Each point is reached from the start by the listed moves, each made 0, 1 or 2 times, or once backwards (-1), plus a little noise. Is the number of moves made odd or even? Then give how often each move was made.

Moves:
(1): 29	39	-1	-12	7
(2): 8	17	19	-6	1
(3): -12	-5	-1	-11	-3
Start: -10	11	17	-14	-14
Points:
39	86	51	-40	-6 -> odd (1, 2, 0)
-52	-31	15	-15	-26 -> even (-1, 0, 1)
2	15	18	-3	-9 -> odd (0, 0, -1)
43	101	32	-55	0 -> even (2, 1, 1)
-35	-39	0	12	-18 -> odd (-1, -1, -1)

Moves:
(1): 7	-15	-26	-18	-18	4	25	7	8	11	0
(2): -9	-8	-8	-11	-16	11	6	16	22	-3	3
(3): 0	8	7	-3	-1	-3	5	1	0	-14	5
(4): 4	7	-1	18	0	-18	-22	-16	-19	-7	1
(5): 7	-12	7	33	18	-17	-8	-39	-11	7	-13
(6): 5	9	-1	3	2	-9	-14	1	11	-3	-4
(7): -11	6	-4	-3	-3	-4	-4	17	15	-4	11
(8): -1	-4	0	4	-11	-8	2	-11	0	13	-9
Start: -5	6	-13	-4	-3	-2	6	-7	26	1	-2
Points:
33	-9	-5	91	41	-68	-63	-115	-7	21	-53 -> odd (0, 0, -1, 1, 2, 2, -1, 0)
0	-6	-40	17	-14	-49	-1	-25	69	55	-30 -> odd (1, -1, -1, -1, 1, 2, 2, 2)
-20	26	-41	-81	-67	14	45	80	124	-15	19 -> even (1, 1, 2, -1, -1, 2, 1, 1)
-11	-40	-69	-6	-61	-33	48	-5	133	38	-24 -> even (2, 2, 1, -1, 2, 2, 2, 2)

Moves:
(1): 2	-2	-20	-9	25	19	4	1	17	-6	4
(2): 13	9	-11	-9	9	-1	3	-14	-16	-16	-7
(3): -7	4	-16	-2	-7	3	0	8	1	-8	-10
(4): -7	-6	-11	-13	20	31	4	11	5	-14	-1
(5): 14	9	0	-6	-3	-10	-7	8	-5	-1	15
(6): -2	11	-9	-13	3	13	10	4	-3	14	10
(7): 11	-2	11	-6	-4	-16	17	11	3	3	-7
(8): -11	-31	5	1	-17	-14	-5	-4	-8	8	-2
(9): 17	-12	-21	-4	13	43	14	-7	10	-18	-6
(10): -5	-2	-5	-20	8	25	8	1	21	-15	3
(11): -14	-1	10	24	-17	-28	4	-4	-15	4	12
Start: -11	15	-27	-9	0	-19	2	0	-10	-5	15
Points:
33	-33	-158	-100	92	154	24	-17	-31	-57	11 -> odd (1, 2, 0, 2, 1, 2, -1, 2, 2, -1, -1)
46	-29	-98	-34	13	19	44	53	30	-26	14 -> odd (2, -1, 2, 0, 2, 0, 2, 1, 2, -1, 0)
-16	43	-70	-49	23	34	47	12	64	-43	-16 -> odd (1, 0, 2, -1, -1, 0, 1, -1, 0, 2, 0)
4	43	-37	-43	57	2	14	39	58	11	17 -> odd (2, -1, 0, 0, 0, 0, 1, -1, -1, 0, -1)
-12	68	29	19	-46	-116	10	2	-50	58	4 -> even (-1, 0, 0, -1, -1, 1, 1, -1, -1, -1, 0)
